Each row is a point. Each copy is the shape, with its points in the same order, stretched, turned, moved and blurred by noise. Say if it was mirrored as well.
In the rows, 128 means zero.

Shape (5 x 2):
[[ 71 154]
 [167  93]
 [113 132]
 [169 129]
 [142 149]]
Copy 1 (5 x 2):
[[ 79 146]
 [182  90]
 [124 121]
 [178 121]
 [151 139]]
Copy 1 is: only turned
Copy 2 (5 x 2):
[[ 86 192]
 [162 101]
 [122 165]
 [175 131]
 [146 159]]
Copy 2 is: only turned
Copy 3 (5 x 2):
[[159 176]
 [120  70]
 [139 133]
 [ 98 102]
 [107 132]]
Copy 3 is: mirrored

Shape (6 x 3):
[[176 143 157]
 [107 106 160]
 [161 167 120]
 [ 84 124 143]
 [174 159 130]
 [111  86 138]]
Copy 1 (6 x 3):
[[166 144 146]
 [116  87 163]
 [130 166 122]
 [ 80  91 151]
 [147 161 120]
 [112  71 141]]
Copy 1 is: only turned
Copy 2 (6 x 3):
[[191 158 165]
 [118 129 187]
 [171 172 125]
 [ 93 144 170]
 [184 167 137]
 [116 105 170]]
Copy 2 is: only turned

Shape (7 x 4):
[[ 99 116  87 152]
 [ 81 152 138 193]
 [141 116  92 131]
 [ 83 178 124 153]
 [149 125  98 169]
 [ 91 148 172 103]
 [116 120 125 180]]
Copy 1 (7 x 4):
[[170 168 140 134]
 [121 161 144 199]
 [168 146 103 112]
 [112 192 124 161]
 [170 135  99 157]
 [ 74 162 142 111]
 [150 137 139 167]]
Copy 1 is: mirrored
Copy 2 (7 x 4):
[[ 93 103  98 159]
 [ 97 141 151 199]
 [131 103  89 132]
 [ 90 164 139 157]
 [144 117  91 168]
 [113 130 182 109]
 [126 111 127 184]]
Copy 2 is: only turned
Copy 3 (7 x 4):
[[173 161 144 168]
 [112 154 158 203]
 [168 133 108 137]
 [ 98 181 128 176]
 [158 129 107 176]
 [ 82 124 152 113]
 [144 138 143 189]]
Copy 3 is: mirrored
Copy 4 (7 x 4):
[[129  95  78 154]
 [ 97 120 134 196]
 [165 110  89 133]
 [ 86 157 106 174]
 [175 113 105 168]
 [ 79 144 148 104]
 [137 101 129 174]]
Copy 4 is: only turned

Shape (14 x 8):
[[ 98 148 100 165 118 167 131 123]
 [179 163 187 114 146 136 127 134]
 [138 136 163 137 135 113 132  74]
 [137 151 138 127 117 131 100 113]
 [180 130 130 121 194 143 123  70]
 [117 125  93 139 138 148 209 106]
 [156 143 100 144 109 147 152 129]
 [158 109 153 109 132 117 126 111]
 [154  86 178 116 154  87 168 131]
 [113 151 131  62 142 133 151  98]
 [158 100  94  89 134 101 149  87]
 [ 60 156  82 182  65 187 110 145]
 [ 89 171  96 150 135 136 109 177]
 [110 189 108 209  93 115 140 153]]
Copy 1 (14 x 8):
[[ 77 127 144 162 154 101 100 113]
 [198 149 180 129 155 140 131 132]
 [156 152 139 152 133 131 152  75]
 [145 149 138 135 124 125 102 110]
 [186 128 112 145 202 159 127  77]
 [ 84  97 127 130 192  80 170  99]
 [133 108 135 143 162  81 114 127]
 [168 110 135 118 128 139 142 103]
 [168 102 137 122 128 153 204 125]
 [124 152 135  65 163 122 143  87]
 [158  98  79  95 150 109 149  85]
 [ 26 127 159 171 120  76  57 126]
 [ 74 161 128 141 148 118  90 175]
 [ 91 163 140 203 128  62 116 164]]
Copy 1 is: mirrored
Copy 2 (14 x 8):
[[ 95 142  94 165 111 174 124 145]
 [180 142 190 118 133 145 126 134]
 [135 131 153 142 140 129 140  79]
 [137 134 128 134 115 138 103 113]
 [174 119 123 122 187 165 136  83]
 [100 135  85 135 139 150 213 142]
 [150 137  91 144 105 147 150 133]
 [152  96 147 114 126 119 132 111]
 [153  83 172 130 154  89 180 128]
 [104 152 133  64 149 123 148 118]
 [146 104  80  91 143 106 160  91]
 [ 56 136  79 177  47 191  94 156]
 [ 98 154 103 162 121 131  86 189]
 [118 179 108 221  86 124 129 148]]
Copy 2 is: only turned

Shape (13 x 9):
[[ 84 128 108 172 112 104 129  70 107]
 [143 148  54 102  96 136  91 204 147]
 [107 108 129 147 101 128 148  69 120]
 [167 162 119 101 100 178 103 175 173]
 [ 99 152 118 157 149 146 116 116 103]
 [200 158 103  94 130 138  97 152 132]
 [129 126  94 169 135  67 109 121 136]
 [115 114 145 194 103 122 121 122 100]
 [117 122 101 185 140 137 159 112 148]
 [ 68  79 175 135 157  91 149 101 108]
 [126 118  99 140 146 115 130  96 102]
 [105 115 164 120 135  90 202 124  70]
 [133 209 123 132  94 154 112 144 179]]
Copy 1 (13 x 9):
[[104 123  93 161 108  97 123  84  83]
 [171 138  52  78 100 150  81 179 166]
 [133  85 111 141 100 136 151  71 104]
 [190 140 116 109 117 190 104 150 173]
 [118 136 105 142 143 148 126 129  83]
 [217 146 110  75 119 148 106 146 130]
 [157 122  79 145 130  64 106 112 117]
 [145  99 101 177 100 118 131 131  91]
 [134 118  68 169 149 130 152 106 121]
 [ 97  38 132 144 151  99 153 105 100]
 [141 118  85 109 134 118 133 107  83]
 [110  76 133 106 122 104 216 141  90]
 [149 187 134 132 115 169 115 136 176]]
Copy 1 is: only turned
Copy 2 (13 x 9):
[[ 97 124  94 169  96 107 121  79 105]
 [138 134  95 104  70 122 149 231 161]
 [115 106 122 153  93 130 140  69 119]
 [152 147 162 112  94 157 136 193 190]
 [112 148 121 160 136 133 117 138 102]
 [195 146 125  90 122 127 126 176 158]
 [134 113  75 162 118  62 123 134 147]
 [118  99 149 191 106  90 123 123 106]
 [131 121 108 198 127 130 163 111 141]
 [ 73  59 133 135 164  94 135  83 106]
 [142 113  90 141 127 119 134 108 104]
 [108  98 152 108 145  81 193  82  80]
 [120 194 156 140  87 137 130 158 198]]
Copy 2 is: only turned

Shape (17 x 11):
[[169 154 172 137 160 114 185 155  74 133  95]
 [176 135 146 164  99  59 183  85 154 120 109]
 [191 167 150 132  85  93 174 113 150 100 146]
 [113  94 167 102 141 170 129 157  61 141 147]
 [ 91 139 120 178 165 163 118 163 126 181  92]
 [127 155 130 126  92 100 153 111 175  78 104]
 [137  62  99  68 122 134  98 147  94 139 142]
 [152 102 111 124 113 134 164 102 140 103 174]
 [142 147 150 196 121  98 178 176  80 138  81]
 [110 137  97 101 161 144  89 147  71 164 152]
 [107 141 117 188 173 153 107 141 101 174 119]
 [ 87  96 148 112 173 119 125 146  97 155 144]
 [143  96 117 104 152 181 112 121 105 149 116]
 [100 108 111  87 103 162 136 121  88 181 148]
 [126  96 108 126 119 161 102 146 100 126 168]
 [108 114  95 121 115 132 126  73 100  95 131]
 [172 156 207 175 100  84 144 119 109 126  94]]
Copy 1 (17 x 11):
[[172 110 131 106 171  94 174 163  94 130 114]
 [139 139 106 177 145  91 194 160 182  85 141]
 [155 172 120 137 125 139 199 163 166  81 144]
 [126  80 159  90 119 168 108 150  67 118 135]
 [127 115 153 157 174 140  91 133 132 187 103]
 [136 170 134 148  94 118 171 114 178  99 117]
 [113  69  96  76  73 177  84 137 126 119 145]
 [128 121 119 134 111 179 166 115 146  95 177]
 [179 115 133 182 146  89 160 184 110 158 110]
 [113 128  98  90 139 160  66 135  89 154 141]
 [135 121 132 161 190 140  80 135 116 166 126]
 [103  92 151  97 138 118  88 139 100 143 162]
 [119  81 117  96 137 183 103 113 122 116 108]
 [ 67 109 112 115 115 190 118 144  94 135 130]
 [134 106 127 123 100 198  92 133 119 122 157]
 [110 131  94 153 102 146 124  88 111  93 138]
 [162 140 146 166 158  86 157 196 143  74 102]]
Copy 1 is: mirrored
Copy 2 (17 x 11):
[[128 121 129 182 161  89 161  92  80 134 103]
 [122 116 144 130  67  43 184  75 149  90 126]
 [157 147 146 114  80  70 194 126 125  93 152]
 [115  70 148 162 170 159  98 126  82 155 146]
 [108 103  86 187 147 138  76 118 160 183  80]
 [105 155 126  89  86 102 143 126 167  62 114]
 [161  43 108  87 142 127  71 127 104 126 165]
 [134 103 116 121 107 127 161 108 137 102 196]
 [104 110 117 207 114  71 132 115  98 115  81]
 [131 116  87 125 158 135  55 123 105 188 163]
 [114 117  93 197 140 121  64  98 139 177 114]
 [ 96  76 118 136 186 112  93 112 127 164 143]
 [164  82 118 127 154 166  79  92 117 140 137]
 [106  75  99 107 113 162 102 124  84 175 128]
 [142  88 105 138 128 149  80 145 119 132 178]
 [101 125 119 115 109 128  77  76 113  84 157]
 [129 125 202 158  92  51 137 101 110 119  99]]
Copy 2 is: only turned

Shape (16 x 12):
[[102 150 164 155 116 156  92 140  99 126 194 171]
 [145  97  73 101 116 154 101  96 162 125 119 145]
 [116  81  96 113 129 154 136 166 148  97  93 134]
 [172 131  82  95 139 133 158 120  92  86 103 125]
 [144  93  99 112 137 185 126 140 179  86 103  84]
 [133 103 141 130  91 134 137 123 153 126 128 100]
 [146 129 143 161 122 161 121 161 130 163 151 184]
 [110 159 152 127 140 120  77 178 127 170 187 154]
 [136  76  89  88 156 107 156 104 115  89  82 100]
 [183  76 100  59 183 125 186  92 128  87 162 161]
 [ 91 156 156 127 160 157 144 124  87 184 155 170]
 [195 173 176  55 210 117 173  96  63 157 150 195]
 [136 107 130 166 161 144  91 119 152 110 128 143]
 [114 120 181 120 111 132  86 145 125 131 134 180]
 [132 109  86 150 125 119 148 138 172 108 107 125]
 [142  45  92 146 109 146 104 152 128 121 105  82]]
Copy 1 (16 x 12):
[[152 158  78 131 117  89 113 117 107  90 158 172]
 [133 139 103  75 114 187 110 116 141 164 117 110]
 [126 110 129 109 134 181  99 168 170 127 111 125]
 [118 109 143  91 102 174 125 121  84 119  77 103]
 [148 131 125 100 153 205 102 148 147 131  99  69]
 [150 141 126 123 104 135 135 121 168 112 123  97]
 [162 163 101 130 127 117 151 155 118 127 128 179]
 [130 159 120 114 146  70 119 148 101 127 187 140]
 [106  56 160  94 114 183 121 105 143 133  75  87]
 [137  72 147  39 135 202 177  88  84 126 120 118]
 [104 125  88 117 152  63 161 136 107 125 123 153]
 [100 110 154  33 149  83 192  77  15 121  68 140]
 [141 155 125 130 154 157 124  95 140 127 119 153]
 [145 157 120  94 124  89 111 127 148 111 132 175]
 [114 140 151 135 112 189 141 146 159 135 137 119]
 [189  89 126 142 116 169  89 143 158 158 101  90]]
Copy 1 is: mirrored
Copy 2 (16 x 12):
[[126 108 197 131 103 137  83 130 133 140 208 137]
 [142 119  93 100  93 111 118  67 166  77 122 127]
 [131 133 106 144  77 148 155 144 161  86 113 116]
 [149 113  76 103 108 147 163 135  86  62 140  84]
 [134 147 120 151 114 141 149  92 184  83 100  70]
 [123 109 154 138  95  90 146  99 152 131 142  95]
 [195  91 178 132  99 143 123 126 140 150 146 161]
 [148 122 167 104 119 101  65 165 137 181 159 140]
 [ 85  94  55 129 116 119 169 146 116  56 126  97]
 [137  48  73  78 158 145 190 153 161  15 150 114]
 [114 106 139 119 134 165 132 149 111 195 196 157]
 [149  57 127  34 201 173 172 191  42 120 150 148]
 [132 109 164 165 135 134 111  98 139  81 125 146]
 [104 107 197 104  86 121 105 146 114 133 139 165]
 [151 133 108 157 110  91 169 107 153  88 129 120]
 [127  76  99 171  55 127 112 102 168 102  98  80]]
Copy 2 is: only turned
Copy 3 (16 x 12):
[[126 124 142 165 134 104 135 143 107  77 179 179]
 [133 109  79  77 128 132 112 128 179 115 114 151]
 [107 114  95 104 105 187 112 160 129 113 132 108]
 [163 110  62 117 109 144 138 113  90 139 113 112]
 [133 130  83  74 117 153 128 152 139  88 119  82]
 [114 129 132 121  91 123 146 134 142  93 118 111]
 [132 140 130 163 146 134 128 183 149 128 144 161]
 [127 153 165 134 139  95 102 152 122 151 189 170]
 [138  86 106  91  90 177 131  74 121 143 108 100]
 [212  62 100  84  86 187 156 112 117 143 143 151]
 [115 115 161 148 164 131 171 125 102 151 151 175]
 [236 113 154 145 147 142 181  96  51 194 111 190]
 [148 135 107 135 140 152 113 122 163  95 156 122]
 [130 152 156 147 122 121 104 142 118  95 132 177]
 [111 143  92 114  96 156 123 135 167 121 154 108]
 [ 97  83 112 100 110 130 101 143 166 103 116  67]]
Copy 3 is: mirrored

Shape (15 x 12):
[[141 151 143  77 110 151 167 159 166 131  96 148]
 [117 115 129 119 123 117 113  79  89 165 137 148]
 [137 119 118 124 151 137 162  98 131 158 106 140]
 [ 85 168  69 113  66 130 157 169 148 115 160 150]
 [165 144 137 112 155 122 112 124 116 111  88 160]
 [162 108 105  84 163 159 119 160 173 121 125 112]
 [174 129 133  78  99 174 112 140 191 110 101  97]
 [ 56 165  63 168  67 125 139 123 185  85 120 112]
 [164 128 125 156 123 110 187 155 137  99 112 106]
 [ 86 136  99 169  59 132  80 110  98 169 134 140]
 [ 76 198 113 158  86 108 110  97 126 169 183 141]
 [140 136 153  72 171 164 165 166 124 108  93  94]
 [123 118 175 146 132 127 165  94  81 104 157 179]
 [106 113 168 145 137 114 122 134 129 152 126 162]
 [140 110 146  77 132  86 167 142 136 100 114 115]]
Copy 1 (15 x 12):
[[146 166 149  99 130 148 168 186 168 135  85 180]
 [133 103 159 131 132 139  96  93 110 150 132 171]
 [154 119 149 135 157 145 150 109 138 133  95 144]
 [111 167  47 129 126 109 119 163 134 161 128 203]
 [154 139 177 126 159 147  98 175 126 118  92 135]
 [171 135 114  71 150 174 118 182 179 134 112 109]
 [167 189 138  83  95 196 126 181 187 132 100 124]
 [ 72 195  59 187 115 107 102 124 161 177 109 145]
 [164 153 125 154 125 111 169 173 142 107 122 103]
 [116 130 115 180  99 132  70 112  97 224 131 176]
 [107 190 119 163 148 109  87  76 107 203 166 194]
 [120 134 155  76 157 181 181 196 134 109 108 106]
 [124 107 173 172 150 137 124 135 125  96 169 191]
 [129 115 181 149 138 113 120 151 156 171 146 161]
 [122 131 150  86 116 103 149 161 155  92 121 132]]
Copy 1 is: only turned
Copy 2 (15 x 12):
[[183 193 122 111 111 125 153 133 137 103  82 110]
 [110 149 137 109 131 129 125  73 123 178 141 119]
 [166 141 114 116 140 139 148  89 139 156 112  89]
 [108 180  65 152  77 108 155 144 137 103 139 108]
 [167 168 122 128 162 130  99 105  98 132  90 121]
 [181 147 110  96 139 158  95 164 159 114 114 103]
 [194 176 140 102  85 146  79 146 153 110  88  90]
 [ 98 139  71 204  68 103 117 118 166 110  94  63]
 [183 133 123 154 131 106 142 142  93 109 109  45]
 [ 80 146 119 160  70 123 117 103 117 207 136 125]
 [ 66 201 121 192 111 145 134  93 147 167 166 110]
 [163 163 132  78 153 161 139 156 113  94  62  77]
 [132 127 151 134 132 141 162  59  78 110 144 129]
 [135 135 162 151 144 128 147 110 130 149 112 140]
 [156 154 143 101 155  83 129 130 125  87 100  76]]
Copy 2 is: only turned
Copy 3 (15 x 12):
[[125 165 112  81 113 118 139 152 145 130  82 121]
 [158 119 118 125 132 142 118  70  92 172 156 156]
 [150 110 102 112 131 133 175  95 135 149 104 142]
 [ 85 130  44 125  76 139  97 157 123 127 148 129]
 [191 147 138 141 135 114 122 111 125 106  89 119]
 [163 111 117  83 153 143 123 156 178 108 119  80]
 [160 141 151  71  83 138 119 148 191 130 118  57]
 [ 57  93  50 159  41 143  82  89 152 132 120  69]
 [118 116 135 156 102  91 186 137 136  93 115 109]
 [122 104 101 181  89 161  75 100 100 220 157 127]
 [ 92 157  54 186 111 144  87  76 122 187 186 146]
 [125 161 137  73 168 146 180 150 125  88  85  77]
 [136 129 151 152 114 160 153  80  92  99 134 197]
 [109 119 151 145 151 137 106 108 128 149 109 159]
 [119 123 146  85 123  77 145 123 112  82 119 115]]
Copy 3 is: only turned

Shape (16 x 12):
[[171 173 145  90 113 150 110  88 103  96 160  91]
 [139 154 173 106 102  83  98 166 107  91 163  71]
 [168 155 113 114  82 182 167  77 104 149  79 113]
 [105 115 186 174 118 180  91  86 145 164 149  91]
 [133 116 147  79 160 116 126 119 125  87 131 137]
 [129 166 111 147 164 116 145 155  92 111  75 143]
 [109 140 159 175  91 105 121 159 173 174 110 145]
 [129 141 148  94 161  92 141 161 178 123 136  89]
 [144 156 102 118 147 137 155  82  84 122 122  62]
 [193 142 167 146 151 152 138 140 159 100 120  64]
 [166 171 104 100 115 148 119 137  96 130  73  88]
 [174 116 146 155 155  98 163 131  86 140 142 142]
 [149 124  99 164  84 135  92 166 175 152  84 113]
 [144 134 175 156  82  88 113  82 135 121 143 134]
 [160 117 182 129 106 127 109 112 172 151  68 116]
 [157  95 197 121  78 131 154 101 129  85  86 142]]
Copy 1 (16 x 12):
[[181 166 183  92 128 147 119 108 102 105 167 134]
 [160 153 189 103 145 110 109 164 114 117 154  55]
 [180 174 123 121  60 162 166  92 126 131 102 159]
 [112 111 200 178 140 183  89  60 143 141 114 120]
 [126 130 134  73 163 100 120 133 130 108 130 142]
 [134 188  70 140 153 116 160 168 116 113 111 121]
 [123 161 143 188 118  97 100 131 181 150  91  93]
 [167 144 139  88 186 115 107 147 190 139 124  92]
 [179 157 114  96 142 164 178 100 111 138 162 117]
 [221 138 168 144 163 164 119 123 161  81 110 102]
 [185 188  99 106  97 168 132 143 104 124 104 109]
 [165 124 138 149 175  85 168 141 108 144 122 147]
 [167 148  97 184  70 136  74 146 172 124  94  87]
 [141 145 171 154 116  67 118  85 130 116 143 109]
 [167 141 147 142 114 116  80  85 160 110  54 103]
 [146 123 171 125  91  85 144 105 139  65  84 132]]
Copy 1 is: only turned
Copy 2 (16 x 12):
[[174 167 116 123 131 158  82 123  98  91 123 109]
 [113 144 146 123  77 125  94 198  94  77 137 122]
 [212 153 105  92 142 150 188  99 127 161 100  92]
 [ 92 152 129 164  69 179 125 114 146 179 119  71]
 [112 103 122 107 149 131  99 125 131 103 123 164]
 [118 110 135 128 182 122 168 188 116 143  76 151]
 [ 99 151 141 162  72 117 207 164 167 156 133 132]
 [102 116  86 128 110 115 105 191 181  93 133 133]
 [159 137  95 118 167 115 100 147 106 142  90  68]
 [171  80  99 162  90 170 120 175 150  96  87 112]
 [188 143 148  90 153 150 140 172 131 140  87 113]
 [150  96 105 162 116  87 139 147  97 158 106 167]
 [155 123 183 151 105 129 191 179 197 150 138 100]
 [131 161 146 163  71 101 147  94 116 110 125 115]
 [147 125 144 120  60 136 154 116 195 133  91 132]
 [143  90 136  95  78 141 181  71 115  99 106 143]]
Copy 2 is: mirrored
Copy 3 (16 x 12):
[[168 130 156 136 108 179 115  44  87 149 131 107]
 [152 132 155 123  69 150 100 134  85 151 159  82]
 [161 119 148 135 133 201 190  74 129 173  78 161]
 [103  60 138 184 157 184 103  94 145 201 127 114]
 [115 138 179  92 136 130 100 105 102 103 126 128]
 [140 184 136 137 148 123 141 152  96 127  99 160]
 [111 114 118 162  98 150 119 169 197 171 137 159]
 [128 154 161  87 124 114 117 140 157 139 143  83]
 [138 135 148 125 153 135 169  58  71 177 101 100]
 [201 116 161 135 149 144 116 132 145 165 104  80]
 [169 152 112 108 117 175 145 106  99 170  82 123]
 [164 102 165 124 154  95 144 131  98 153 155 180]
 [140 100  65 136 100 149 127 149 190 160  83 132]
 [128  86 170 175  70 141 111 102 142 159 127 149]
 [138  91 166 114  95 163 108 142 184 184  73 136]
 [151  70 209 138  91 174 137 143 134 116  89 155]]
Copy 3 is: only turned
Copy 4 (16 x 12):
[[162 157 115  64 106 158 110  85 117 102 122  97]
 [168 124 158  92 103 108 120 159  98  76 145  74]
 [128 161  94 121 100 180 152  84 166 163  67  97]
 [114 116 211 147 146 168 104  68 162 110 142 118]
 [143 103  97  86 150 139 129 126  94 105 109 153]
 [154 156  90 177 166 140 120 156  97 126  66 112]
 [126 148 182 181 134 102 131 154 171 149 129 141]
 [152 105 116  95 180 107 137 160 141 103 144 109]
 [152 127  78 133 147 164 139  75 113 114 111  58]
 [185 125 140  99 160 186 133 137 171  70 130 102]
 [166 140  87 113 116 154 105 141 137 147  65  67]
 [181 141 125 160 159 168 171 120  81 144 133 133]
 [148 121 126 169 108 143  89 172 191 154 126 122]
 [158 141 167 146  87 115 147  84 140 108 141 158]
 [165  99 163 117 119 134 138 125 193 134  88 153]
 [133 115 151 109  81 158 181 121 151  92  81 172]]
Copy 4 is: only turned

Shape (16 x 12):
[[143 123 138 154 132 133 157  90 154 169 133 111]
 [147 130 153 130 151  92 103 108 144 114 131  45]
 [150 103 150 130 133 115 105  89 166 115  94 124]
 [135 137 149 136 129 118 101 114  94 114 141 108]
 [122  96 155 149 146 128 107 141 141 123 131 117]
 [104  87 149 133 135 154 139  97 141 141 116 103]
 [117 135  34 112 155 136 103 107 122 137 110 130]
 [ 98 138 137 111 120 125 111 127 155 135 110 125]
 [192 111 142  42 122 118 108 142 158 114 106 119]
 [128 127  90 121 154 127 136 142 126 123 127 130]
 [105 132  95 135 135 139 135 133 157 132  95 114]
 [ 99 126 128 122 155 121 150  93 123 119 108 133]
 [113  91 115 143 111 115 150 117 150 121 139 133]
 [130 114 155  86 107 127 107 125 160 115 139 101]
 [100 100 150 134  77 137 146 140  91 117  99 128]
 [ 99 137 111 142 153  41 103 123   7 181 141  81]]
Copy 1 (16 x 12):
[[115 108 173 142 152 129 127 166 150 154 111 136]
 [150  68 120 102 176 173 120 171 105  94 128 147]
 [152  94 135 132 116 118  93 157 147  85 114 171]
 [118 118 145 107 135 153 149 143 108  92 130 147]
 [150 103 119 136 111 138 151 155 120 130 128 162]
 [142 140 135 149 125 149 124 187 169 133 141 145]
 [118 172 104 151 168  61 108 155 120  93 144  81]
 [144 146 129 105 117 107 133 160 145 125 107 134]
 [130  90 118  59  90 106  49 147 103 115 153 154]
 [128 142 115 138 148 109 119 131 108 139 134 106]
 [164 154 136 150 143  96 118 159 132 138 117 108]
 [128 165 125 133 150 133 119 144 159 116  99 137]
 [146 123 141 155 113 140 130 133 160 128 128 109]
 [146 109 127  80 102 133 118 154 142 110 148 140]
 [144 167 170 133  68 165 125 156 135 126 110 118]
 [ 51 129  99 115 183 189 177 191  76 109  70  71]]
Copy 1 is: only turned
Copy 2 (16 x 12):
[[122  90 113 127  90 175 136 154 117 127 122  84]
 [109 136 101 120  55 139  83 103 148 130 120  80]
 [102 125 115  96 113 149 126 138 173 127 138 115]
 [120 126 117 136 129 132  70 121 137 125 127 113]
 [125 118 118 107 112 117 108 126 125 159 136 116]
 [ 96 111 136 123 105 159 132 161 130 150 162  76]
 [140 192 103 188 174 156 162  89 163 123 146  97]
 [ 91 145 159 115 134 138 132 104 121 147 110 111]
 [ 87 136 121  78 119 101 151 116 123  67 125 133]
 [132 157 109 152 135 121 150 137 131 143 126 124]
 [110 165 137 145 119 163 160 120 124 161 134 114]
 [ 95 160 118 149 126 142 132 169 160 159 121  91]
 [108 110 140 156 109 132 150 138 148 141 156 136]
 [105 116 161 103  91 114 130 105 128  99 141 121]
 [ 51 111 151 148 136 149 106 143 106 162 158 160]
 [ 72 117  53 214 180 141  39  47 110 188  78  73]]
Copy 2 is: only turned
Copy 3 (16 x 12):
[[ 77 128 111 155 118  86 140 134 126 120 131 104]
 [107 182 142 147 153  65 100 101 122 102 139 143]
 [102 140 181 184 139 118 105 128 136 119 129 156]
 [164 142 135 142 133  92 120 139 124 118 155 155]
 [121 122 180 155 149 108  94 121 103 129 171 125]
 [100  93 161 138 129  82 137 103 125 129 148 133]
 [128 146  87 141  78 132  95  77 153 156 142 150]
 [115 145 165 137 127 139 160 108 106 117 158 132]
 [115 194 151 132 193 156 112 155 129 181  79 171]
 [119 138 109 137 121 126  96 107 107 148 133 128]
 [104 139 132 164  99 114 135  81 106 135 142 115]
 [101 104 135 141 120 118 129 106 107 106 140 157]
 [109 104 157 117  91 118 102 116 113 122 114 121]
 [135 155 171 109 161 133 138 118 129 135 121 132]
 [153  94 174 135  89  85 161 140  89 141 134 167]
 [101 145  90  85  67  36 109 151  84 100 205 231]]
Copy 3 is: only turned
